Each wall is flat, endless, passes through zero and stands at right angles to its row. A trip goes straight from one point to another. Which walls does it cross, in order?
(in the rows, 128 means zero)

Walls:
(1): [163 75]
(2): [130 108]
(3): [148 131]
(4): [147 86]
Trips:
[134 105] to [123 113] -> 3
[99 123] to [132 159] -> 2, 3
[124 61] to [69 85] -> none
[112 137] to [79 186] -> none

Walls:
(1): [131 120 111 96 107 119 175 160 127 123 150]
(2): [109 110 104 102 121 157 82 154 130 58 135]
(3): [89 132 121 104 94 104 158 79 103 80 148]
(4): [160 130 91 150 136 128 176 168 167 142 151]
(5): [128 123 136 173 128 126 136 161 93 166 106]
Trips:
[151 119 113 110 108 137 115 145 154 120 140] to [191 167 134 125 148 109 135 141 114 154 158] -> 2, 5
[122 146 145 109 165 144 101 95 105 121 107] to [126 112 134 167 100 120 69 119 129 83 126] -> none
[139 68 126 145 183 160 147 138 102 124 175] to [93 95 171 95 167 82 150 213 130 105 115] -> none
[100 137 148 139 129 185 156 139 88 98 122] to [171 155 123 119 80 120 180 184 106 174 122] -> 4, 2, 3
[140 130 87 111 75 160 65 128 113 154 148] to [177 75 72 116 144 121 140 112 112 111 119] -> 1, 4, 3

Walls:
(1): [144 132 142 122 152 143 204 148 97 124 152 126 142 138 142 99 142 136 138 215 128 188 131 108 104 108 153 165 109 85 109 119]
(2): [154 147 136 162 95 125 69 141 155 108 128 121 101 107 109 156 106 151 139 146 162 98 115 121 111 128 112 114 148 133 132 130]
(3): [139 107 137 89 133 115 123 165 115 178 73 143 142 118 172 183 130 99 147 110 125 177 163 92 115 136 128 111 155 178 133 163]
(4): [101 116 163 130 110 129 113 142 112 147 227 142 123 158 119 126 149 115 138 137 128 136 169 216 139 115 111 122 158 125 130 85]
Trips:
[119 146 220 225 88 59 91 79 125 116 111 61 199 153 101 136 75 85 173 133 138 142 136 185 137 143 106 129 136 114 158 121] to [86 134 80 113 105 112 64 190 116 82 155 109 105 141 137 138 132 140 158 152 142 158 110 141 95 98 125 145 115 112 93 191] -> 1
[97 106 125 151 102 109 137 71 111 136 83 93 113 113 104 96 123 110 75 150 138 117 134 88 85 172 166 154 153 112 100 106] to [75 93 93 120 136 105 83 117 164 164 105 142 108 84 112 109 123 171 146 173 143 153 143 115 115 114 146 89 163 141 119 130] -> 2, 1, 3
[148 161 126 91 101 140 123 127 140 181 149 127 143 98 150 129 120 109 97 172 80 133 96 104 63 136 65 144 145 138 75 161] to [130 71 160 109 132 118 198 135 113 94 86 145 147 120 199 84 151 191 132 140 128 187 156 177 126 111 127 140 141 150 96 145] -> 2, 4
[123 128 74 123 125 121 185 106 134 131 119 82 96 139 165 111 113 154 106 39 176 141 83 91 162 127 150 160 89 70 155 96] to [192 113 127 142 139 129 157 143 151 148 123 115 82 145 160 175 99 99 110 120 125 108 23 98 89 153 178 144 174 99 144 107] -> 2, 3
[117 167 86 118 151 118 130 145 115 99 90 122 168 159 192 110 125 144 122 103 88 132 179 113 149 188 109 118 124 102 166 105] to [113 74 100 164 134 187 88 191 122 87 152 117 150 113 103 99 189 108 105 138 152 159 140 132 189 154 138 128 59 71 116 131] -> 1, 3, 4
[149 129 144 159 134 128 155 112 136 137 178 95 179 119 135 129 133 110 91 136 109 131 155 130 114 89 100 116 136 147 188 137] to [130 91 99 153 157 109 168 128 101 124 117 132 134 113 172 127 154 136 102 145 152 155 98 169 172 117 143 109 155 129 115 193] -> 3, 4
[140 136 137 166 82 212 103 118 80 199 101 113 134 107 119 130 182 100 119 107 96 39 127 127 106 170 150 97 73 147 124 173] to [151 125 172 153 136 119 150 119 162 117 125 105 123 152 98 141 134 117 135 162 135 146 162 123 156 182 201 102 123 181 166 108] -> 4, 1
[89 122 107 126 194 172 138 137 135 169 144 171 110 88 101 118 140 138 145 183 75 81 110 130 129 137 203 114 113 89 148 135] to [155 142 212 145 94 97 142 117 125 164 143 114 171 165 161 125 175 141 123 114 121 160 132 131 148 140 82 145 212 95 115 108] -> 4, 3

Walls:
(1): [100 160 115 123 136 109 122 124 79 129 139 101 119 91 170 76 105 112 172 128 60 191 91 129 123 96 145 135 136 135 91 58 125 157 111 99 168 94 108 139 94 110 128 129 154 64 114 124]
(2): [108 88 159 111 148 198 155 148 109 105 117 94 135 111 152 126 140 128 145 123 123 147 166 158 103 156 177 165 120 117 101 180 126 135 114 138 203 100 138 99 120 155 101 74 166 168 125 137]
(3): [116 126 116 215 137 75 138 151 106 115 108 171 120 118 150 99 129 139 138 108 64 131 134 125 97 149 142 159 115 167 136 148 161 165 198 130 180 152 183 137 164 135 124 137 105 87 101 121]
(4): [112 142 114 137 132 43 96 121 151 118 121 135 165 134 89 111 110 162 179 126 158 177 112 107 128 116 103 81 145 96 136 88 76 115 82 156 135 163 104 98 181 84 125 51 180 119 157 65]
(5): [145 116 127 160 208 171 100 97 155 187 159 127 149 106 120 110 146 155 154 85 97 129 166 108 127 128 114 132 104 133 127 137 110 102 107 127 161 162 77 158 134 153 141 152 136 123 126 137]
Trips:
[138 133 109 149 67 164 172 152 127 153 124 167 144 135 138 110 150 76 141 52 73 116 103 173 129 156 93 170 181 126 108 156 113 116 123 107 170 140 138 112 92 168 101 171 152 125 152 107] to [146 132 160 121 140 154 87 115 141 89 134 128 99 162 161 151 92 107 129 19 111 150 164 118 101 133 121 138 138 202 105 163 164 99 135 124 115 130 128 75 133 91 68 138 143 185 160 119] -> 1
[124 153 171 181 127 158 143 212 116 58 97 168 75 173 123 133 134 114 167 180 112 81 66 169 125 145 176 154 131 116 167 159 168 146 93 147 96 110 128 134 123 129 136 165 164 125 179 146] to [168 144 144 121 89 158 91 195 141 157 139 117 122 122 85 145 136 120 125 105 136 129 181 70 127 69 104 117 148 118 144 120 74 185 134 122 56 163 92 121 130 118 119 204 109 141 127 126] -> 2, 3, 5
[156 111 101 168 106 116 79 105 114 127 163 165 108 112 164 137 135 149 133 84 72 153 170 127 89 164 71 102 152 82 131 149 160 148 88 130 155 129 129 110 153 142 67 101 109 163 127 95] to [151 132 114 189 134 126 110 99 149 162 94 126 105 100 150 115 133 146 128 157 92 140 135 123 97 131 99 95 157 128 137 123 158 89 152 118 89 158 166 101 130 133 209 42 134 67 96 113] -> 1, 2
[97 140 138 127 114 118 124 95 123 95 142 72 86 97 160 140 137 132 128 116 109 101 99 170 40 137 173 107 110 148 103 125 118 157 154 152 127 109 145 147 91 111 168 150 179 169 82 119] to [99 151 144 167 103 131 119 131 130 161 173 83 111 125 140 141 120 148 96 145 131 104 119 129 125 88 121 150 52 137 206 74 164 102 140 159 133 145 129 73 67 142 140 125 174 109 44 92] -> 2, 5
[78 162 162 141 138 118 183 195 130 151 138 134 166 173 160 101 162 121 94 125 95 152 149 176 96 145 121 118 127 158 109 77 96 127 120 132 104 184 143 131 119 134 94 138 138 123 98 93] to [107 143 175 110 163 150 134 144 65 145 125 160 85 158 118 135 54 166 131 108 148 127 95 149 133 177 137 62 117 145 114 100 104 97 144 72 120 120 114 178 144 160 168 99 141 115 125 179] -> 2, 5, 4, 3
[205 154 148 72 93 157 104 78 118 126 150 130 99 137 169 149 107 92 103 136 85 157 99 171 133 133 186 130 142 136 95 145 126 169 139 98 97 79 103 150 73 110 166 160 136 173 123 132] to [110 126 119 132 92 147 81 120 77 103 127 150 164 116 180 95 141 131 178 97 101 130 115 166 115 112 120 135 156 147 136 185 33 180 163 179 122 90 107 106 156 175 123 155 107 121 155 119] -> 3, 5
[184 81 77 98 148 145 92 74 142 153 117 56 133 132 144 150 151 115 112 166 131 119 115 93 131 104 173 129 133 147 113 159 130 142 116 157 92 168 111 102 184 127 112 117 151 115 75 195] to [107 157 114 152 162 128 132 142 140 170 91 118 113 168 125 100 155 129 168 185 130 91 104 174 131 106 112 87 108 139 89 131 74 71 170 143 125 127 142 152 143 100 90 128 61 138 115 120] -> 2, 4, 3

Walls:
(1): [109 171 90 135 195 155 92 129 154 131 87 146 79 146 97 117 49 161 150 120 162 145 83 135 159 112 155 158 124 177 92 99 107 149 137 152 165 110 108 160 167 199 105 167 130 153 162 70]
(2): [163 110 167 119 138 93 172 148 102 108 123 92 86 107 153 82 126 97 84 126 92 131 132 79 165 134 149 152 168 101 150 124 92 104 129 137 139 134 70 145 149 100 117 142 135 128 111 85]
(3): [140 83 149 128 123 142 139 119 95 95 123 111 143 84 126 132 87 113 109 51 194 124 118 153 152 95 145 173 129 81 170 130 161 87 180 109 87 121 138 121 160 79 166 127 158 154 60 112]
(4): [126 178 164 149 55 107 81 168 167 91 159 155 146 138 129 86 105 88 103 110 164 112 87 137 131 134 165 142 124 131 154 82 164 107 122 113 146 105 128 113 122 155 110 72 126 134 88 207]
(5): [152 164 119 109 140 76 118 141 87 90 113 139 103 98 169 187 148 94 136 69 77 120 89 117 197 84 139 95 139 171 94 123 114 117 71 124 193 132 128 176 158 77 116 133 72 144 102 130]
Trips:
[105 74 158 168 147 164 192 92 169 167 126 165 179 110 193 131 152 172 149 149 62 185 98 101 173 135 143 162 134 154 137 143 154 107 117 93 145 175 107 145 112 118 148 108 149 180 110 105] to [151 145 128 118 103 142 127 128 130 125 116 89 146 96 116 111 91 131 136 152 155 184 115 149 30 111 115 106 115 124 150 86 55 108 127 149 71 70 111 128 87 153 131 135 153 85 124 178] -> 5, 3, 2, 4
[144 139 118 135 145 106 147 136 130 119 129 144 116 132 103 133 201 107 139 137 135 146 163 131 111 111 122 96 124 103 95 139 95 171 169 145 140 161 151 169 147 143 109 151 152 124 155 160] to [109 124 143 95 144 153 174 90 157 79 100 88 151 107 125 132 121 95 82 167 119 113 91 126 89 62 55 138 128 113 153 63 127 161 159 110 178 92 156 146 102 116 120 124 145 128 146 169] -> 5, 4, 3
[140 132 159 119 208 173 158 122 161 142 125 149 123 75 111 193 183 130 177 94 116 164 177 107 91 128 120 115 151 112 112 97 122 163 133 89 103 152 75 161 115 164 98 128 113 146 129 135] to [102 152 122 99 111 156 146 141 147 66 158 138 131 121 88 226 100 197 143 141 59 135 153 128 120 115 120 114 109 136 119 93 125 114 132 84 157 88 116 173 86 81 139 124 136 109 152 133] -> 1
[133 101 175 131 102 127 63 79 125 183 101 103 207 223 180 106 138 163 71 96 160 173 153 139 116 181 126 184 165 149 134 141 116 117 129 80 140 132 149 114 159 144 121 138 169 100 159 108] to [123 123 116 90 147 144 121 140 97 120 132 147 197 170 106 121 106 185 141 179 109 158 167 156 135 154 159 88 147 130 76 89 176 128 177 149 147 144 108 108 170 105 99 140 116 139 121 96] -> 4, 1, 3
[156 132 122 121 180 98 144 115 134 144 150 180 113 152 140 136 156 178 112 150 77 182 143 91 83 116 113 149 115 157 78 107 140 151 145 189 157 143 86 142 139 95 154 125 140 145 152 95] to [159 134 128 94 107 134 105 124 80 121 122 175 111 120 135 158 88 168 122 112 96 146 120 179 118 157 139 118 149 113 166 103 65 81 141 129 125 75 111 137 105 141 130 122 87 160 119 104] -> 3, 4
[140 113 124 92 120 131 198 106 177 125 53 131 116 131 152 139 93 126 135 146 138 137 110 147 100 91 150 118 155 82 163 154 155 150 122 127 90 158 163 195 165 47 103 122 104 129 129 152] to [159 163 137 105 145 91 92 71 119 129 118 151 115 144 113 113 167 70 74 111 173 17 168 116 153 109 122 116 142 52 147 118 169 111 143 61 144 130 86 76 135 80 110 123 141 140 142 85] -> 4
[158 190 140 134 141 145 107 142 142 117 117 121 116 130 90 150 114 185 135 169 154 94 147 130 134 178 122 103 91 110 94 132 133 76 119 116 115 125 136 185 205 117 108 163 118 123 125 101] to [133 132 136 115 119 102 137 150 139 114 97 149 113 61 128 78 122 166 122 132 142 156 170 186 140 80 132 143 132 96 126 153 144 141 156 121 91 115 185 158 181 141 94 118 92 138 152 156] -> 3, 5, 4
[117 134 126 114 98 99 104 186 131 168 119 121 168 134 166 133 157 113 137 94 94 107 150 146 143 127 102 125 109 62 126 197 94 83 106 83 123 160 123 123 147 126 120 91 88 111 66 134] to [139 162 117 124 182 103 110 172 100 215 120 114 77 110 140 150 202 97 158 136 144 124 115 104 129 108 124 140 110 113 89 119 136 98 114 166 79 133 106 112 104 153 142 136 151 156 102 80] -> 4, 3, 1

Walls:
(1): [132 122 142 86 149 77 150 114 106 124 72 172 156 139 148 126 116 117 151 155 92 169 130 147 121 122 105 118 174 158 128 140 161 124 166 195 160 127 148 110 142 123 121 138 167 117 107 148]
(2): [123 155 94 165 167 150 113 131 75 134 128 171 85 98 115 180 107 135 93 98 99 191 182 139 125 99 101 108 174 86 166 96 47 192 106 191 119 138 86 72 104 128 63 142 116 133 115 97]
(3): [121 87 93 113 138 116 127 194 98 143 129 168 140 154 138 103 158 185 137 137 94 89 94 122 105 182 164 159 124 97 74 105 158 166 145 135 130 134 115 151 162 152 125 134 104 109 154 87]
(4): [165 175 182 168 156 103 164 191 100 153 80 147 87 116 114 104 162 95 60 106 103 135 109 122 45 114 98 123 152 138 72 144 99 62 79 175 99 134 142 82 137 161 138 129 88 147 153 132]
(5): [60 138 110 102 133 122 145 141 207 169 81 156 154 150 194 145 141 150 134 136 130 142 60 119 108 135 113 108 116 62 60 141 121 114 125 123 159 117 110 171 152 120 91 116 143 125 220 133]
(6): [181 115 159 128 145 77 128 83 122 182 147 107 120 167 117 113 165 131 129 41 141 90 129 156 144 108 125 152 134 150 155 164 155 162 80 116 115 180 99 91 176 125 122 185 144 136 92 115]
Trips:
[102 128 121 104 115 108 123 151 114 132 109 177 114 185 149 115 129 170 112 189 149 165 65 146 100 117 143 121 159 90 68 159 116 132 92 119 130 144 156 108 108 146 160 76 107 61 130 93] to [138 99 120 116 139 82 142 164 149 115 75 115 90 101 121 137 102 93 113 101 167 103 112 127 93 127 103 120 145 171 123 162 151 97 110 150 154 111 213 147 159 132 102 103 102 156 88 143] -> 3, 5, 6
[102 143 133 129 149 113 159 124 107 101 138 138 100 161 72 140 129 76 135 132 120 132 148 133 117 132 129 96 93 131 170 161 133 123 98 137 107 119 161 168 136 114 85 194 78 106 143 91] to [39 83 150 129 177 164 113 91 126 109 145 172 150 138 86 130 109 104 151 59 146 115 111 109 158 106 131 164 182 143 130 135 130 93 122 103 72 139 134 179 124 66 122 102 162 89 149 154] -> 4, 2, 5
[146 155 87 87 127 132 162 123 135 145 136 149 149 137 121 126 131 128 91 136 103 117 107 82 159 197 40 158 178 108 156 145 65 154 101 111 171 126 162 125 143 119 139 164 88 120 118 110] to [143 130 177 134 181 133 167 163 148 114 90 167 57 119 98 162 84 111 70 169 168 106 153 187 164 145 112 132 91 133 156 159 163 143 154 107 101 133 48 111 139 115 150 102 95 87 136 116] -> 1, 5, 3
[90 125 181 102 93 151 62 151 123 162 212 88 158 196 118 146 149 152 134 147 128 104 121 120 154 140 123 94 122 123 188 110 142 83 88 84 179 109 68 138 120 158 112 105 112 112 150 135] to [141 173 177 105 130 128 106 102 73 109 141 120 104 113 161 111 166 134 111 129 104 146 157 129 125 90 138 102 138 114 114 121 131 135 122 140 157 107 119 120 156 152 115 115 113 143 103 144] -> 3, 5, 2, 4, 1

Walls:
(1): [125 143 162 114 106 132 127 154 151 114 93 58 86 93 92 123 107 164 150 95 138 145 176 151 152 144 168 111 120 87 103 107 154 119 132 127 133 77 154 150 101 68 166 138 135 106 126 125]
(2): [163 118 116 123 129 142 146 139 123 110 142 128 124 136 104 83 81 147 116 127 166 123 149 121 153 234 132 83 87 171 185 125 94 122 143 78 175 148 102 174 156 66 128 151 163 119 107 171]
(3): [193 120 169 99 141 95 134 162 99 170 166 121 77 172 162 105 131 119 170 129 151 146 145 83 112 111 165 183 176 88 119 130 147 108 174 113 124 156 152 129 131 153 110 142 45 166 61 138]
(4): [132 129 111 113 127 123 89 126 194 128 118 166 119 96 81 106 116 149 121 140 119 103 151 64 120 157 116 161 151 105 111 143 99 113 105 135 117 124 107 112 156 206 84 55 93 164 122 90]
(5): [127 126 142 156 134 143 96 160 83 106 78 137 172 153 123 103 71 102 115 120 118 160 125 159 114 102 162 127 119 113 150 126 61 140 141 129 177 92 88 108 171 140 157 104 90 170 186 130]
(6): [105 150 109 90 148 142 156 105 113 132 118 116 139 110 213 109 114 148 155 111 136 120 121 116 118 86 114 135 130 133 87 145 172 150 133 107 155 121 198 173 132 83 123 112 146 116 123 93]
Trips:
[190 117 147 101 158 142 102 191 147 103 138 110 157 161 99 69 127 118 116 134 101 132 175 152 75 187 90 123 168 166 145 157 142 124 110 210 121 105 174 112 131 132 173 152 159 187 124 116] to [130 97 73 118 138 165 69 108 125 135 104 148 112 158 121 89 142 96 142 122 130 89 133 130 143 120 115 164 168 112 91 122 149 96 122 169 131 124 107 156 110 141 102 114 93 170 86 149] -> 1, 2, 5
[147 165 109 132 128 57 208 130 118 146 129 139 105 122 153 134 110 127 88 153 146 115 112 142 128 163 173 136 101 114 89 148 95 86 178 132 126 142 103 129 91 85 143 122 76 80 161 137] to [137 115 80 80 104 183 124 115 148 74 112 124 162 133 119 131 78 181 191 48 135 153 161 167 128 120 151 127 140 152 156 113 87 80 149 124 157 201 153 88 105 145 123 104 84 166 123 217] -> 5, 4
[140 89 193 162 182 138 143 165 67 96 111 166 128 115 51 118 59 157 123 128 149 155 99 97 142 111 118 174 137 60 105 143 148 149 101 103 77 105 168 125 117 118 144 82 79 124 91 119] to [135 95 139 167 120 158 107 107 137 154 150 175 154 145 105 129 130 128 137 122 157 167 122 151 102 61 177 159 136 113 158 166 150 148 140 169 112 85 106 112 141 121 88 126 137 115 129 114] -> 1
[135 158 87 95 103 127 113 127 137 138 93 39 113 119 62 111 152 164 203 171 109 81 151 153 138 149 115 137 85 165 115 145 146 115 129 128 160 109 98 133 133 90 156 155 138 143 99 122] to [120 130 164 133 85 176 185 160 133 124 163 141 135 71 181 108 186 125 157 176 128 133 164 171 141 160 94 125 133 103 168 138 118 194 95 106 141 128 187 169 110 157 187 92 135 90 132 135] -> none
[35 126 137 177 115 160 128 149 165 183 138 75 80 132 119 137 119 127 123 128 104 129 118 145 93 76 128 95 127 121 123 112 132 162 131 101 143 89 131 67 114 161 87 132 146 107 189 121] to [109 119 143 122 85 195 118 142 121 75 91 148 121 160 157 86 112 118 139 127 173 148 128 131 155 136 108 115 144 163 140 154 154 86 140 142 163 85 153 51 170 114 126 153 212 179 100 148] -> 6, 2
[123 138 178 113 167 174 115 120 131 95 78 134 103 120 94 137 117 125 147 115 130 142 86 143 83 112 124 102 85 166 134 103 153 136 156 110 139 172 87 108 140 157 109 127 211 106 164 119] to [111 133 77 112 145 182 217 126 168 162 71 148 135 137 74 50 131 147 100 130 153 158 121 112 111 78 135 136 135 101 121 138 84 143 114 102 124 145 149 118 114 184 145 151 77 126 144 127] -> 4, 2, 6, 3
[135 166 88 162 64 115 132 97 98 111 104 92 115 166 191 181 180 134 134 113 117 176 137 141 128 88 108 109 99 168 77 145 114 52 115 119 157 138 177 173 136 67 36 80 128 181 109 150] to [127 156 92 121 140 165 101 87 124 137 147 174 136 132 149 187 120 123 120 113 157 140 186 80 162 132 141 167 94 124 147 106 132 118 122 137 99 157 122 201 117 79 71 121 137 61 174 121] -> 3, 2
[141 118 143 102 145 67 108 78 125 92 133 134 100 155 135 111 127 154 100 113 120 167 119 165 142 194 88 114 119 163 228 118 116 144 136 100 126 118 200 96 116 136 177 155 141 120 111 120] to [155 120 173 165 123 100 102 137 133 91 134 143 124 203 136 205 169 130 99 108 95 122 116 111 152 152 169 98 141 166 159 151 162 123 106 142 192 136 137 109 122 92 153 119 153 114 124 102] -> 1
[144 111 94 124 129 120 123 143 146 97 111 93 106 105 115 94 163 131 123 112 126 116 160 177 132 127 113 107 108 132 134 84 131 75 185 100 175 154 90 175 153 132 107 154 120 99 127 132] to [97 123 107 141 124 195 99 105 121 177 113 141 123 175 98 160 140 154 144 132 97 202 133 134 137 77 106 150 104 169 123 128 136 108 137 134 121 70 129 168 90 132 89 134 120 136 133 89] -> 5, 6, 2, 1

Walls:
(1): [162 120 92 136 177 62 103 93 156 120 68 135 143 91 131 152 135 133 211 154 140 102 126 154 108 138 119 118 160 131 153 156 148 128 142 140 114 133 133 149 129 174 72 104 167 102 137 107]
(2): [157 129 83 115 168 149 151 132 163 134 156 98 117 155 147 138 82 133 138 84 155 79 115 159 115 177 161 117 134 132 155 141 102 83 76 143 123 100 198 169 130 91 81 158 100 165 96 138]
(3): [150 127 119 104 119 160 148 137 105 111 137 91 123 175 134 133 130 128 114 105 138 110 150 176 131 117 127 144 177 171 119 163 102 123 132 109 197 208 163 105 159 132 180 191 43 138 105 130]
(4): [134 153 145 111 118 177 160 113 138 95 128 106 115 109 121 130 177 87 105 171 83 132 152 117 138 133 118 141 146 104 178 182 103 143 125 112 135 87 104 118 149 118 141 157 164 103 115 130]
(5): [117 108 151 125 93 224 80 112 106 142 148 125 90 119 160 143 90 175 179 122 81 162 137 107 99 117 103 139 56 164 163 130 154 112 146 148 121 112 97 106 142 157 165 182 151 110 156 97]
(6): [178 165 115 131 113 107 133 130 137 133 94 155 125 137 164 92 129 122 114 127 183 143 107 118 120 132 228 123 125 84 93 99 102 98 123 153 155 143 176 120 127 173 90 73 153 90 143 156]
(7): [134 88 151 142 146 81 121 166 139 70 150 112 156 71 150 157 96 133 189 115 146 186 146 94 79 119 151 92 136 111 115 142 114 136 144 125 217 170 137 161 120 156 113 134 97 149 156 139]
(8): [132 173 167 147 137 149 108 182 80 163 136 117 177 142 72 59 145 167 140 130 96 201 90 183 170 128 97 134 127 158 126 129 39 107 170 121 176 57 140 160 132 189 104 131 143 125 133 112]
(9): [113 93 76 147 128 183 94 115 150 67 128 142 96 91 150 158 104 131 128 96 171 99 136 110 116 114 104 158 137 105 152 121 104 111 131 97 137 126 138 87 113 177 135 78 119 106 164 133]
(10): [73 151 207 88 161 65 148 124 164 106 134 170 145 181 116 141 141 159 200 66 148 114 141 101 88 62 114 156 92 173 85 149 207 134 193 125 144 130 117 152 165 122 124 161 123 142 118 82]
Trips:
[111 144 117 139 117 89 138 151 126 149 132 151 112 133 102 121 105 81 155 116 135 116 116 136 136 105 101 166 161 86 103 158 108 166 169 129 197 172 184 106 120 128 103 161 119 92 123 126] to [114 93 134 166 139 131 124 121 182 119 92 144 157 77 141 88 98 105 135 111 112 116 60 103 144 66 120 173 98 111 135 131 149 147 90 105 180 122 171 150 114 181 147 143 146 119 142 129] -> 3, 5
[162 92 178 134 67 120 133 100 96 149 140 130 137 82 174 94 119 85 138 179 159 131 141 108 155 188 163 76 114 103 122 202 113 117 87 115 85 132 148 120 116 107 79 158 129 123 164 84] to [143 106 111 81 111 105 91 90 113 104 138 185 73 107 112 110 107 163 146 131 142 106 101 130 182 102 126 113 150 116 144 110 122 126 192 151 74 143 142 120 75 132 141 172 103 115 84 119] -> 7, 4, 9, 2, 6, 10, 3
[153 113 173 147 140 162 134 173 99 145 161 123 126 84 143 120 161 190 124 112 75 186 140 117 116 159 186 134 88 170 168 118 138 144 122 101 117 168 104 140 86 180 99 109 103 126 68 102] to [101 111 109 78 99 28 102 151 126 168 118 158 118 132 115 104 120 107 114 168 121 90 121 105 142 164 147 156 78 165 141 177 140 177 44 95 88 137 115 149 96 166 168 122 90 113 188 130] -> 8, 7, 1, 5
[175 177 92 102 87 163 119 141 124 162 135 139 140 147 169 113 185 161 144 90 73 151 90 104 156 135 143 149 212 124 153 126 125 130 162 123 145 137 189 128 137 56 98 154 119 169 133 150] to [127 183 118 97 149 139 96 188 123 113 142 158 113 137 122 116 121 154 120 122 148 135 100 121 153 92 164 172 157 114 125 84 126 87 73 116 91 146 145 157 158 169 116 117 88 127 147 183] -> 4, 9
